Each row is a point. A path goes straight from each point to the next, and from the last back to the first. The post is the endless flat space through its rows: a point in 2 columns, a line in 3, a plane in 4, and so on, so that a path can go around it. Count how often the path circles the post. Going back the other way cancels.
(in the rows, 128 means zero)

Post:
[[116 121]]
Path:
[[144 159]
 [162 115]
 [144  81]
 [ 75  99]
 [112 101]
 [165 110]
 [144 142]
 [ 98 157]
 [ 87 122]
 [ 98  86]
 [156  88]
 [149 132]
 [133 149]
 [ 79 145]
 [147 149]
 [168 120]
 [121  71]
 [ 89  97]
 [135 106]
 [168 135]]
Times around: 1

Post (5 x 6):
[[140 119 144 128 171 125]
 [100  84  85  82 106 161]
 [158 107 146 132  98 126]
 [ 98 142  90 192  87 158]
 [126 116 113 143 142  78]]
Path, 19 rows:
[[134 121 105 161 161 121]
 [115 116  33 138 108 141]
 [153 120 118 182 147  91]
 [125 115 127 197 127 165]
 [145 133  86 189 128 146]
 [149 108 120 116  96 135]
 [ 97 168 129 128 158 149]
 [131 154 133 133 148 136]
 [164  97  74  70  87  83]
 [137 118 115 110 126 118]
 [106 123 131 104  88  75]
 [133 130 190 119 146  99]
 [134 151 128 161 112 105]
 [128 139 113 136 139 169]
 [132 101  87 144  94 111]
 [189  84 169 187 144 110]
 [147  93 149 119 141  84]
 [110  87 154 144 150 156]
 [118  92  99 146 126 122]]
Times around: 0

Post, 8 rows:
[[104 113 115 202 143 114  96 104 142]
 [131 100  77 149 115 119 122  87 116]
 [131 117 144 115 174 135 126 141 133]
 [ 77 128 126 147 112 109 127 165 149]
 [198 116  96 136 134 109 176 158  65]
 [ 98 129 168 114 153 118  68 128 151]
 [ 70 153 146 111 108 105 158  94 140]
 [160 111 108 160 139 173 114 120 109]]
Path (25 x 9):
[[106 127 125 135 126 119 101 153 190]
 [128 122 142 104  99 133 165 101 113]
 [129  70 126 140 214  82 126 150  93]
 [144 125  94 129 141 138 144 122  95]
 [142 125  75 132 121 115 105 129 140]
 [123  92  95 140 159 127 116  68 151]
 [ 97  99  76 184  96  75 143 113 131]
 [ 78 116 160 157 172  44  68  58 136]
 [131 122 111 131 148 110 112 154 115]
 [116 124 136 166 167  87  76 117 167]
 [101  83 105  92  97  91 121 152 163]
 [126 130 158 168 145 147 151 157 114]
 [ 82 126 125  70  81  83 123  84 159]
 [ 89 159 147 116 135 115 147 123 153]
 [120 134 124 159 160 151 134 124 120]
 [146  98 113 159 138 159 138 126  70]
 [ 91  95 120 154 161  66 130 133 152]
 [168 106  93 130 135 111 142 115 109]
 [161 123 114 170 166 121  96  67 112]
 [ 86 137 107 131 138 108 154 201 139]
 [108 145 135 132 129 129 133 148 149]
 [106 103 105 112 125 112 151 112 157]
 [105  88  88 104  98  83 128 104 105]
 [ 85 123 143 159 165  92 116 169 119]
 [171 133 136 109 150  93  60 102  99]]
Times around: 2

Post, 13 rows:
[[170  64  75  74 149 153 103 189 130 168 146 171  81 145]
 [158 129 140 103  96 124 141 153 134 109 149 146 162 107]
 [152 160 109 168 141 126  79 125 130 119 117 132 167 131]
 [173 143 109 178 112 102 145 117 122 140  96 110 153 113]
 [117 192 156 118 139 124 155 128 119 129 126 118 161 164]
 [118 132 142 158 144 130 108 153 132 142 143 153 166 102]
 [109  88 120 125 128 125 141 148 141  94 141 125 128 119]
 [154 131 158 128 130 132 156 100 141 126 123 133 176 130]
 [166 118 117 131 101  94 137 108 171 122 163 166 155 143]
 [189 139 119 185  96 138 144 116 126 125 107 106 156 154]
 [124 141 165 123 116 131 139 123 120 120 159 114 126  75]
 [106 145 124 157  97 145 143 108 112 101 126 134 150  90]
 [132 185 164 114 141 126 163 117 143 113  67 127  86 190]]
Path:
[[117 155 106  71 143 147 133 145 111  94 145 128  78 101]
 [ 96 125 103 168 142 127  79 145 140  68 150 115 229  88]
 [ 86  73 145 124 166 120 158 123 155 115 118 106 130 125]
 [108  81 133 232 107  73 115 111 157  81 138 125 199 146]
 [122 141 125  82 118 146  86 161 161 101 128 190 120 151]
 [129 141 129 105 115 132  98 148 182  91 124 147  95 101]
 [140  77 144 158  97 186 183  86 150 131 123 179 169  97]
 [182 140 100 142  79 209 158 146 108 177  88 147 114 177]
 [150 192 154 141 134 125 154 145 141 134 111 129 151 131]
 [131 132  92 186 127 118 100 120 108  97 142  96 163  94]
 [135 136 113 148 146 107 147 104 123 130 146 161 139 132]
 [193 176 142 100 129 141 125 160 144 124 127 121 172 116]
 [178 126 123 124 105 153 203 135 154 126 101 149 170 150]
 [143 129 150 104 125 149 187 111 121 121 164 157 117 133]
 [194 150 113 118 148 111 136 122  95 173 114 142  76  82]
 [193 106 139 182 117  93 142 119 194 140 136 161 155 140]
 [169 139 128 154 126 121 160 147 129 166 129  80 110  91]
 [177  82  87 132 140 109 122 131 124 173 146 151 112  91]
 [169 116 155 127 124 127 131 116 145 108 132 134 122 120]
 [164 185 129 184  85 157 168 140 119  95 116 137 187 184]
 [194 150 156  94 125 114 189 113 155 193  96 153  97 154]
 [149  91 129 119  66 151 163 149 138 117 109 161 146 106]
 [128 147 146  94 129 150 146 102 118 149 179 103 158 137]
 [163  92 102 154 115 156 134 154 175 118 141 153 201 129]
 [191  86 135 127 135 200 164 108 136 123 118 161 125 165]
 [153 106 119 144 163 106 116 167 118 159 139 138 104 126]]
Times around: 0
